Each row of a before or after table is a point. One or more steps were done to the points. Then noise was added and the rows were shuffled. The steps act on how far a point lies along the listed directions, d1 being the first. What was done? A step turns or swaps two directions, mirrors them in a line or flattens them onto one, adds a multiple of one to another, or multiplies one. Angles are multiples of 10 degrees, from the lower direction toward the higher: turns from -170 to 170, lines from 10 to 170 but not 90. Use the fewest steps. Two steps may share a direction if one is a turn and the other turns, adds or multiplies; they go together, in the order done. Otherwise the lowest direction goes first.
In the rows, 128 means zero.

Directions:
(1): [ 89 104 110]
(2): [144 137  82]
(3): [103 170 127]
Before (9 x 3)
[[109 118 165]
 [ 92 129  73]
 [151 118 139]
 [162 139 114]
 [146 107  95]
 [ 68 144 154]
 [160 144 139]
 [122 131  88]
 [159 146  75]]
After (9 x 3)
[[195 118 127]
 [105 119 102]
 [ 90 114 121]
 [162 146 104]
 [ 96 138 154]
 [111 138 110]
 [116 115 166]
 [ 79 100 157]
 [136 110 189]]
Steps: turn d1 and d2 by -150 degrees; multiply d3 by -1

Directions:
(1): [139 158 131 182 135  80 111 125]
(2): [125 129  78 109 152 112 126  76]
Before (8 x 8)
[[130 156  76 184 165  55 117  74]
 [119  84 109  92 128 173 151 120]
 [ 98 107 113  68 143 172 157 131]
 [119 117 141 135 125 121 115 143]
 [122 123  89 142 170 121 126  79]
 [125 130 110 164 132 115 119  97]
 [111 105 163 123  95 184 145 184]
 [106 115 159 126 103 159 126 163]]
After (8 x 8)
[[110 108 141 114 109 176 143 157]
 [125 129 126 172 124 118 121 111]
 [108 113 148 123 108 153 128 151]
 [122 121  95 145 166 124 129  87]
 [ 94 107  77  55 161 159 158  94]
 [132 156 119 200 144  70 118 117]
 [118  85  77  82 146 161 148  89]
 [120 118 140 136 127 121 113 145]]
Steps: add -0.7 times d1 to d2

Directions:
(1): [164 140 149 103 106 125 167 175  85 146 122]
(2): [153 127 166 109 179  97 152 107 148 106  94]
Before (14 x 11)
[[128 130 121 129 127 133 131 132 126 128 131]
 [125 134 120 130 130 133 124 123 138 127 124]
 [124 126 127 130 122 127 131 136 128 132 130]
 [128 128 134 135 137 124 126 121 137 125 125]
 [137 130 133 119 119 130 133 142 122 130 122]
 [119 128 125 136 128 129 114 120 130 123 131]
 [126 128 128 135 134 122 121 120 131 127 129]
 [146 129 156 114 170 106 148 111 139 110  99]
 [127 123 125 137 132 132 117 115 134 125 129]
 [128 125 132 125 141 126 126 125 133 122 120]
 [126 125 131 131 133 128 125 124 132 123 125]
 [118 128 121 135 129 128 121 121 138 131 129]
 [132 130 127 129 126 130 133 134 122 130 134]
 [121 124 126 137 132 132 125 127 130 126 132]]
After (14 x 11)
[[111 126 118 142 123 134 107 117 132 124 136]
 [121 126 122 132 113 132 128 141 123 136 135]
 [185 128 214  84 249  57 185  78 170  75  47]
 [122 122 122 140 134 132 112 110 139 123 130]
 [131 131 124 130 119 134 132 139 117 134 137]
 [111 127 114 140 125 132 114 118 140 132 133]
 [116 123 121 141 129 136 120 126 131 127 136]
 [125 131 116 131 119 138 128 135 122 132 136]
 [135 125 143 120 158 116 133 115 141 114 109]
 [128 124 135 130 140 124 126 119 137 119 121]
 [142 132 135 116 115 130 138 149 116 132 121]
 [121 133 117 133 131 134 120 120 141 126 125]
 [131 127 142 132 151 116 130 112 145 118 117]
 [125 127 129 135 140 120 120 115 136 124 127]]
Steps: multiply d1 by 1.6; multiply d2 by 3
